Each row of a before or after table is a point. One or more steps were done to the points. Then noise was added and the rows were shuffled. The steps act on how far a point lies along the listed directions, d1 being the first. Write out the steps. A step turns or swaps two directions, mirrors them in a line or flattens them onto one, adds a multiple of one to another, or multiplies one. Angles are multiples of 10 degrees, from the lower direction toward the higher: turns from -170 to 170, lines from 10 to 170 but not 90. Use the fewest steps. Two steps may share a direction if one is a turn and the other turns, adds or multiplies; they go together, in the order done. Otherwise the lowest direction goes first.

Directions:
(1): [ -9  34 -35]
(2): [20 35 29]
(3): [ 45  -9 -20]
Before (8 x 3):
[[-31  42  35]
 [ -3 -13 -20]
 [ 31 -54  13]
 [-28  16 -24]
 [-18 -16 -29]
 [ 36 -27  15]
 [ 26   3   4]
 [  4  17  69]]
After (8 x 3):
[[ 34  12 -33]
 [  6  -3  63]
 [-11 -10 -16]
 [ 40  -7 -51]
 [ 11  22  -9]
 [-33 -12  15]
 [ 57  10  43]
 [-26 -23 -17]]
Steps: turn d1 and d3 by -80 degrees

Directions:
(1): [-47  22  23   7]
(2): [-12 -38  21 -35]
(3): [30 19 45 -3]
Before:
[[ 10   8  -7  -3]
 [-48  42 -32  33]
 [  0 -52  -3 -36]
 [  9  -3 -10  28]
 [ 49  13  38 -28]
 [-42 -32 -27  -7]
 [-92   6  -2 -11]
 [ 31   0  19  26]
 [ 40  17  35 -33]
 [-69  -5  -1   4]]
After:
[[  6   5   0  27]
 [-27  -8 -44 -11]
 [ 25   4  48 -38]
 [-28 -41 -12 -25]
 [  4  11  -1  -5]
 [ 18   9  43 -42]
 [  1  36 -40  31]
 [-24 -16 -31   8]
 [-32 -26 -43   4]
 [ 19  -1  32  21]]
Steps: multiply d1 by 0; turn d2 and d3 by -20 degrees

Directions:
(1): [-66  -4 -36  14  18  -3 -20   0]
(2): [ 28 -34 -62   2 -14  -1  16 -18]
(3): [ 24  -3  10  48  24 -12 -39 -37]
(4): [ 10  25 -16 -37   3  47 -39 -20]
(5): [-25 -35  28 -24 -25  -6   0 -52]
Before, 9 rows:
[[  -4    2  -31   17  -11  -25   26   35]
 [ -12   15   -7  -44   11   13  -16    9]
 [  22    2   10   47   19   -6    4   16]
 [ -21   29  -14  -27  -12    1  -45    4]
 [ -50   24  -25  -10   45   49  -38   32]
 [  32    1    5   20    1   -5   29   28]
 [  -2  -63 -103   53  -17  -31   -3  -30]
 [  32   10   27   -4   -4    4   28   27]
 [ -67  -26  -31    7  -15  -24    4    7]]
After, 9 rows:
[[  43   10   33   -6   -7    5   30   28]
 [   3   17    1  -48    7   12  -12    9]
 [  34    2    6   19    0   -5   29   28]
 [   9    2  -25   14  -17  -24   30   36]
 [ -43   23  -21  -11   42   50  -36   32]
 [ -22  -64 -113   58  -11  -33   -9  -29]
 [ -17   30  -10  -28  -13    1  -44    5]
 [ -54  -26  -22    4  -17  -23    9    9]
 [   4    1   -1   51   23   -7   -1   16]]
Steps: add 0.7 times d3 to d1

Directions:
(1): [ -1   5 -39  21  51  23  39  -9 -27]
(2): [ 48 -29  -3  24   3 -23 -24  28 -42]
Before, 8 rows:
[[ 48 -40  27 -14 -35 -40 -46  33   0]
 [ 52 -28  35  -2 -59 -37 -62  36 -12]
 [ 10 -16 -27   8  16  -3  -5  25 -29]
 [ 40 -41 -33  25  21 -13  -2   9 -53]
 [ 52 -27 -21  43  25 -18  -1  27 -52]
 [ 28  -5  25  -1 -46 -35 -53   7   5]
 [  7 -22  12  -7 -15  -5 -17  17  -9]
 [  1  -2  10 -20 -32   5 -11  12  26]]
After, 8 rows:
[[ 35  -8  22   4 -42 -37 -52   8  -4]
 [  9 -23  10  -5 -12  -5 -15  18 -13]
 [ 61 -33  27   5 -50 -36 -58  39 -24]
 [ 47 -23 -28  44  33 -12  10  21 -54]
 [  6 -15 -29   8  20  -1  -1  23 -29]
 [  6  -4  11 -18 -32   3 -13  14  22]
 [ 34 -36 -39  24  28  -7   6   5 -52]
 [ 55 -44  21  -7 -27 -40 -43  36  -9]]
Steps: turn d1 and d2 by -10 degrees

Directions:
(1): [ 19  32  27 -36 -10  36 -38  25  24  33  24 -26]
(2): [-11 -63  32 -42  27  -3  21  -9 -10  38  -4 -14]
(3): [ -2 -16  55  28  17 -33 -36  11 -11 -37  39 -11]
(4): [-31  38 -18 -20  35 -28   4  32 -37  -2 -16 -45]
(5): [ 18   3  13 -20  20  42  52  34  -8 -49  19  14]
(6): [ 26  34  26   8  14   9   0 -29 -65  28   0  33]
Before:
[[  9  20  12  36 -31 -32 -50 -21 -12  38   6 -25]
 [-30 -38 -32 -49 -16 -15  -6  -2  12  58 -17 -49]
 [ 10 -33  32  15 -24  30 -37 -17  48  23  -1   7]
 [ 10  -5  27 -23  22  46  23  14   7 -26  24  12]
 [ 10 -47  59  26  24 -44 -69 -47 -31  22  26  16]
 [ 32  -2   0  17 -37  44  14  -9   1 -21  12  30]
 [  3  42   9  12 -14  -1 -37  12  20  -7  30 -21]
 [-16   3   8  31  21 -45 -31  25 -17 -78  34 -16]
 [-31  32 -11 -31  17   2   8  30 -10  27 -26 -29]
 [ -2 -11  38  10  30 -39 -19   2 -46  -2  18 -15]
 [-40 -24 -41  -5 -48 -15 -27   4  59   9 -44 -17]
 [-23 -27  -6  20 -22 -12  25  -5  -4  -7   2  -7]
 [ 59  84 -29  51 -31  24 -32 -43 -13   5   7  66]
 [ 27  25  -2 -16  -2   8  35  20 -26 -35  12  13]]
After, 14 rows:
[[-31  21  23 -13  28 -19 -13  40 -22   5   0 -36]
 [ 11 -17 -39 -25  -7  14  -5 -67 -12  88 -44  38]
 [-13  31 -91 -21 -12  14  37   7   3 -14 -37   3]
 [  7  -3  19 -28  19  53  28  12  10 -18  17  14]
 [  1   7 -35 -28   8   4  25 -12 -31  48 -35  -2]
 [-22 -26 -10  17 -21 -10  28  -4  -2  -5   1  -4]
 [ 10 -29  20  11 -27  35 -30 -18  47  29  -8  10]
 [-42 -34   0  13 -36 -42 -52  13  53 -16 -15 -27]
 [ 56  80   2  66 -23   4 -50 -35 -22 -16  27  60]
 [  3  52 -21  -3 -26  24 -19   7  27  12   6 -16]
 [ 28  26   0 -10  -1   6  34  20 -28 -37  18  12]
 [ 32  -6  12  25 -31  38   4  -6  -1 -30  24  25]
 [-29 -57  16 -22   0 -46 -40   9   1  28  21 -59]
 [ 12  27 -18  21 -41 -17 -30 -28  -6  58 -17 -23]]
Steps: multiply d3 by -1

Directions:
(1): [ 37  50 -10 -10  12 -10  27  17 -39  31  29   7 -53   0]
(2): [ 32 -22  -3 -30 -34  12 -14   6 -19  54   4  38  44 -30]
(3): [  3   5 -24 -16  45 -13  -4 -30  36  58 -37 -36   0 -10]
Before, 9 rows:
[[ 17  40  -1  -7  15 -20  13   6  -9  -4   8  -2 -27   8]
 [-41   3  18  26   8 -10  23  -3  20 -69  -2  -2 -19  30]
 [-69 -51  16  27  -4  -2 -19   2  55 -46 -11 -15  22  26]
 [  7   0  14   6 -35  21   3   5 -30 -15  42  17 -18   6]
 [-60 -36  17  20  -4   2 -20 -35  67 -43 -34  -3  45  -8]
 [ 76  25 -14 -37 -26  -6  18  25 -43  77  29  67  35 -31]
 [-36  17  -7   4  25   0  -7 -15  57 -30 -24 -34 -20  26]
 [ 41  29 -12 -21  -7 -10   9  16 -37  29  31  24 -37   0]
 [-43   9  29  21   7 -10   4   1  -6 -61  10 -35  -9   4]]
After (9 x 14):
[[-30  27 -11  -1  33  -4  -3 -15  54 -18 -23 -35 -29  25]
 [ -8  33 -22  -2  56 -29  21   1  27  56   1 -37 -61  16]
 [-14  38   1  14  35 -23  40  -2   8 -24   2 -11 -56  26]
 [-11   1  17   7 -13  -6  -6   7   4 -51   1   8  11  12]
 [  2  49 -21 -10  57 -26  21 -34  38  62 -22 -25 -40 -17]
 [ 33 -31  11 -16 -66  14  -8  25 -24   7  22  82  91 -25]
 [ 13   9  10   2 -29  18   7   3 -33  -4  44  14 -27   4]
 [-20  41  14  10  30 -21  19   1 -16 -23  15 -43 -41   1]
 [ -2 -28  13  -1 -49  10 -18  16 -18 -42  24  39  21   7]]
Steps: mirror d1 and d3 in the line at 120 degrees

Directions:
(1): [ 19  -9  -4 -13  60 -22 -38  24   6  32 -42 -14  31   2  30 -41 -41  21
 -18  26]
(2): [-17  12  40  27  -4  -5  28 -22 -15  41  -8  22 -39 -13  66 -52  21 -12
 -13 -21]
(3): [-10  -6 -26 -28  11 -32  30  24 -56 -10 -11  -5 -66  43 -17  -2  -6 -14
 -34  30]
(4): [ 21   5  31  23  -3 -61 -67  -3  24  -3  11  12 -22  26 -30 -15  53 -12
   4  16]
(5): [ 44  22  37  40  -8 -11  -2 -16 -62 -43 -13 -35  23 -23  16  16 -19 -31
  -3  26]
(6): [ 32 -26  -7 -28 -39 -45  -3 -14  35  -6  45 -15 -36 -36  37  10 -47  10
 -13   5]
Before:
[[  8   4   7   0  28 -18 -22  13   1  38 -27   9  14   1  25 -27  -8  14
   -5   9]
 [ 34  12  40  43  -4   0   3 -21 -55 -44 -14 -28  29 -29  22  -9 -12 -24
    6  13]
 [  3  -5 -10  -8 -12  11  -5  -7  25  -9  29 -24  47  -3 -17  28 -13  18
    8 -22]
 [ 39 -10  13   4   1 -62 -59  13  20   9  -3  11 -12  18 -30 -24  38  -6
  -17   7]
 [ 13   6 -26  -1   5 -15 -33  13  25 -18   3  10  -3  32 -65  12  33  -5
    1  13]
 [ 11  -4  -9   6  -8 -14   8   7   5  -1  16   3  -9   3  10  -2   3   1
    1   3]
 [-22   9   6   0  -4  25  18  -3  15  12  10  16  34 -38  -1   0   1  15
   16 -23]
 [ -6 -10 -47 -22   1   2  18  16   2  -9  -1   2   7  21 -43  26 -27  17
    1  15]]
After (8 x 20):
[[ -50  -26  -24  -31   15   -4   33   14    8   33   -2   34  -58   30
     5  -51   20   15  -12  -18]
 [  49   -6   17    9    2  -61  -67   12   15   -2   -6    1    0   13
   -36  -15   32   -9  -14   12]
 [  15    0   -3   11   -9  -15    9    4    2    0   14    1   -9   -2
    17   -4    3   -2    0    3]
 [  51    4  -45   -6    5   -8  -66   23   22  -75    8  -26   55   28
  -120   68    5   -5   17   38]
 [  37  -10  -63  -22   -1    9  -18   26   -7  -72    2  -39   75   15
  -100   89  -58   16   19   44]
 [  10  -18  -51  -37   -7   17  -26   14   43  -37   38  -38   72   13
   -76   68  -27   31   18   -7]
 [   5   13   25   13   23  -20  -10    3   -9   52  -31   16    2   -7
    52  -46   -3    6   -8    1]
 [ -25   11   11    4   -3   25   21   -5   14   18    9   19   29  -36
     5   -7    3   14   15  -25]]
Steps: multiply d2 by 3; mirror d3 and d5 in the line at 20 degrees

Directions:
(1): [  9  -3  22  -9 -12  41  29 -18 -23 -44 -21  25 -22  -9  15  42  14  26
   5  43 -48 -62 -28 -19]
(2): [-29  62  32  19  -4 -20  14 -28  11  -2 -31  -1  30 -14  16 -56 -22  36
  20 -25  29 -44 -20 -26]
(3): [ 18 -53  27  28  61   1   4 -20 -15   3 -12 -37 -48  11  12 -33 -53 -16
   7  14   8 -33  32   0]
(4): [ 41  43   0 -14   6  28 -24  62   9  16 -26 -41  -4  11 -43 -20 -12  -7
  -9  19  -9 -35 -42  44]
Before:
[[-57  84 -10 -17 -47 -20  -7 -15  21   2  17  40  73 -35   4  19  33  29
   10 -39  16  22   0 -15]
 [ 15 -47 -45 -21  17  -6 -29  31  -6  37  48 -26 -12  27 -24  36  10 -50
  -22 -13  -1  71  48  30]
 [-19  -7  -3  -1 -32 -26  14 -39  12 -21  11  24  23  -9  17  19  20   0
    7 -27  12  21   5 -34]
 [-37 -22 -19  25  -9 -60   0 -18   7  11  18  -2  29  -7  24 -32  -3 -13
    9 -39  36  63  37 -11]
 [-12  16  21   8   4 -20   7 -40   1 -10 -25 -10   3 -25  11 -16 -33   9
   23 -19  14 -46   5 -24]
 [ -7   0 -22  13  25 -44 -33  -5   9  34  20 -24  20  15 -10 -41 -17 -21
   -3 -48  45  56  34  11]
 [  5 -24   0   5  32 -13 -21  -4  10  33   4 -25 -20  13  10 -14 -37 -18
   14  -5  31   6  32   4]
 [-33  57  13  26   3 -26   2 -35   8  19 -19 -10  28  -3   2 -60 -23  19
   27 -27  49 -15   2 -13]
 [  9 -22   3  39  51 -29 -28  10  19  39  -8 -43 -15   9 -26 -78 -42 -25
   -2 -29  52  19  14  25]
 [-30  36  -3   8 -11 -20 -11  19  40  17 -18  -2  39   0 -14 -71 -31 -11
    8 -23  72   7 -15  18]
 [-44  14  -6  18 -16 -44   7 -37   7  -4  18  19  28 -15   8 -21  14  32
   11 -44  21  45  26 -14]]
After:
[[-14 -17  46  20  43  22  25 -59 -25 -33 -16  -1 -30 -22  37   9 -40  19
   23  27 -17 -76  29 -29]
 [-25 -27  -5  -5 -51   9  37 -28 -26 -58   2  51   6 -19  35  63  50  22
    5  30 -48  -3 -11 -33]
 [ 19 -28 -29 -42 -24  48  12  16 -28 -26  26  23 -23  11 -12 108  52  -7
  -17  39 -68   4  -4   5]
 [-24 -22  13  11  -8   2  33 -54 -23 -47   6  32 -20 -16  19  26  20  41
   13  10 -34 -13  13 -28]
 [-32  69  21   8 -26   0  21 -43  -3 -13 -26  20  25 -11  10 -18   6  41
   28  -1  14 -45 -27 -27]
 [-12  71  -5 -18 -70  26   8  15  10 -28 -24  58  39 -21 -23  35  66  44
   -7   8 -27 -21 -83  -6]
 [-14  37 -17 -31 -43  11  -8   7  14   3   7  32  19  -4   5  52  32  17
    9   7  -8   5 -21  -7]
 [-23  51  26  -5 -41  38  32  -6  10 -49 -49  44  22 -18   3  -9  -2  34
   13  29   7 -79 -63 -14]
 [ -3  35  -2 -29 -50  36  18 -20 -21 -54  -8  56  12 -10   9  72  55  39
    2  25 -54 -34 -44 -27]
 [  3 -53   9  10   0 -12  17 -44  -2 -25   8   8 -15  -3  24  24  -2 -11
    5  -4  -2   2  22 -31]
 [-19  34   0  -3 -19 -32  -5 -26  11   7  -9  -3  28 -25  -2 -14 -15   3
   17 -40  26  -8   3 -14]]
Steps: multiply d1 by 1.3; turn d1 and d3 by 150 degrees; add 0.5 times d4 to d2
